Each row is a point. A path goes straight from each point to the next, and from the last back to the first. The post is the endless flat space through its rows: a point in 2 columns, a line in 3, a plane in 4, and so on, so that a path can go around it. Count how often the path circles the post. Going back the other way cancels.
In the rows, 128 means zero.

Post (1 x 2)
[[111 121]]
Path (14 x 2)
[[116 140]
 [ 84 150]
 [ 88 118]
 [106 149]
 [157 152]
 [132 114]
 [ 99  57]
 [ 84 104]
 [ 84 167]
 [125 136]
 [124 116]
 [115  84]
 [ 93 104]
 [ 97 149]]
Times around: 2

Post (3 x 4)
[[121 141 164 169]
 [138 115 109  89]
 [127 118 136 164]]
Path (21 x 4)
[[165  89 130 158]
 [152 115 140  60]
 [169 141 167 149]
 [150 156 116 123]
 [111 138  90 193]
 [143 122 108 145]
 [158 137 133 123]
 [165  78 117 143]
 [105  73 142 121]
 [ 74 106 151 109]
 [ 57 166 199 124]
 [119 106 164 121]
 [108 141 182 156]
 [ 90 117 125 157]
 [105 140 144 115]
 [115  92 124 152]
 [112  70 137 131]
 [ 86 156 176 116]
 [ 86 144 113 136]
 [139 142 115 140]
 [162 160 139 134]]
Times around: 1

Post (7 x 8)
[[165 103 155 163  96 133 156  87]
 [101 138 159 118 101 157 141 101]
 [ 79 149 121  91 164 124  98 164]
 [122 117 140 160 109 178 121 104]
 [124 123 113 150 113 145 139  65]
 [103 152 106  69 138 148  76 144]
 [ 98 121 106 136  81 125 119 110]]
Path (16 x 8)
[[ 51 129 148 129 117 147 123 107]
 [103 146 161 135 134 153 115  94]
 [125 146 131 180  78 164 147  77]
 [ 94 143  71 140  84 202  77 133]
 [ 97 104 126 106 145 108 165 120]
 [101  97 157 129  92 163 116 104]
 [ 66 134 177 141 114 124  84 162]
 [148 147 122 126 139 120 109 165]
 [161 158 108 136 157 139 157 102]
 [137  98  90 140 123 155 138 106]
 [151  87 164 136  89 141 113 131]
 [ 84 131 140  91 107 143  90 108]
 [100 142 121 133 122  97 127 100]
 [113 159 130 156 135 109 123 196]
 [ 98 160 113  81 105 156 191  66]
 [104  79 128 150 110 148 148  84]]
Times around: 3

Post (10 x 11)
[[142 109 126 166  63 105 146 134 107 110 154]
 [155 124 182 144  88  88 132 128 132 122 184]
 [111 139 121 144 189 111 104  94 108 113  92]
 [130 151  83 100 193 144 106 103 145 112  92]
 [157 138 122 129  88 126 151 100  80 142 142]
 [138  97  87  90 149 102 185 107 112 127 116]
 [131 107 199 147 147  98 119 189 143 177 170]
 [164  98 144 113  82 109 123 113  94 115 120]
 [ 84  98 169 153 155 102  91 144 168 165 151]
 [150 122 110 130 131 132 165  92 130 120  86]]
Path (27 x 11)
[[145 144 149 173 175 121 130 144 152 116 141]
 [169 121 127 147  78 107 111  82  98 115 115]
 [152 130 141 175  94 102 151 117 138 125 161]
 [129 117 163 170 171 133 110 164 182 146 129]
 [119 120  84 126 102 171 105 144 130 126 123]
 [111 149 114 106 146 137 145 145  89 160 124]
 [127 100 101 113  54 114 185 121 136  99 128]
 [124 146 115 122 147 125 129 114  99 119 137]
 [ 91  92 164 169 143 114 119 101 135 112 152]
 [127  35 107 168 121  77 165 134  95 112 141]
 [139 102 109 123 134  87 149 113  81 139 125]
 [138 125 131 123 134  95 102  96 139 107 102]
 [ 99  94 196 119 141  95 109 160  95 192 116]
 [145 156 145 105 145 127 153  77 106 107 135]
 [132  99 112 110 154 129 184 148  95 152 155]
 [142  67  58 168  78 131 144  95 117 104 111]
 [185 126 130 161 149  49 193  87  89 118 108]
 [198 158 138 121 101  80 162 119 119  71 158]
 [147 161 117 105 121 125 165 113 134 148 152]
 [141 126 132  87 125 134 109 109  90 128 124]
 [135 117 174 154 130 132 143 121 129 131 182]
 [140  47 168 170 116  89 158  92 109 149 115]
 [121  81 116 125 112  50 162  77 166 151 180]
 [183 171 159 123 120 119 106 148 121 165 104]
 [116 136  86 116 111 113 163 120 122  97 101]
 [105 123 163 148 111 120 103 143 127 111 135]
 [161 146 152 153 169 119 158 158 107  95 131]]
Times around: 3

Post (13 x 14)
[[165 132 142 142 106 113 111 119 153 140 146 158 108 164]
 [132 115 118 100 151 136 108 101 151  86 126 118 117 173]
 [120 166 187 168 103 115  87 152 119 106 133 147 103 118]
 [137 145 129 172  96 163 122 141  92 109 134 117 158 112]
 [102 100  96 134 126 122 132 128 106  96 150 160 148 158]
 [131 154 153 136 117 168 111 103  70 152 131 126  93  99]
 [ 99 155  94 137 181 127 140 100  98 134 113 116 134 102]
 [152  90 153 108 124 126 148 164 153 158 133 127 130 111]
 [134 171 153 155 168 137 139 132  99 144 122 161 130 169]
 [132 120  97  98 121  94 117 148 114  98 130 133 137 117]
 [146 127 156 143 132 120 121 183 122 140  95 104  84 105]
 [125 105 166 158  73 109 128 145 102  83 119 105 144 120]
 [113 137 133  84 119 122 138 122 165  90 148 135  86 184]]
Path (23 x 14)
[[115 164 135 183  96 149 118 198  92 154 135 174  97 173]
 [103 111 154 102 103 161 103 120 143 106 140 132 123 118]
 [169  79 157 127 122 117 102 148  95 119 111 136 118 119]
 [175  50 191 146  78 132 152 175 134 108 139 104  92 152]
 [139 188  88 196 177 137 111 146  80 117  71  72 159 116]
 [109 104 117 155 105 142 189 114 150 136 137  79 181 150]
 [117 187 149 197 163 118 195 196 130 179  89 127 138 119]
 [158 114 160 147  87 197 214  81 152 119 110  62 142 133]
 [149 113 153 171 129 130 137 160 134 120 123 117 106 124]
 [125 168 117 116 146  83  94 120 120 106 144 156 133 152]
 [138 149 144 150 170 108  89 114  94 123 138 148 113 125]
 [107 111  93 129 174 125 134 160 163 155 134 114 134 125]
 [171 142 166  98 131 161  56 145 167 120 126 127 134 115]
 [136 115 163 207 137  49  95 106 156 126  82 131 104  86]
 [142  83 166 182 119 135 109 102 151  88 145 141 112 158]
 [139 130 108 104 124 115 112 107 130 100 128 106  98 151]
 [100 138 143 120 132 114 145  60  95 127 151 113 134 110]
 [120  91 166  95  85  83 112 118 134 178 145 136 104 116]
 [117 107 201 126 124 150 193 123 149 117 144  89 209 182]
 [ 87 153 122 101 151 111 104 161 103 110 109 148  56 154]
 [174 157 132 143 107  92 152 144  85 131  80 144 133 147]
 [125 153 151 110 143 120 111 147 128 141 163 193 112 121]
 [101 122 153 193 180 152  87 139 108 113 111  99 159  67]]
Times around: 4
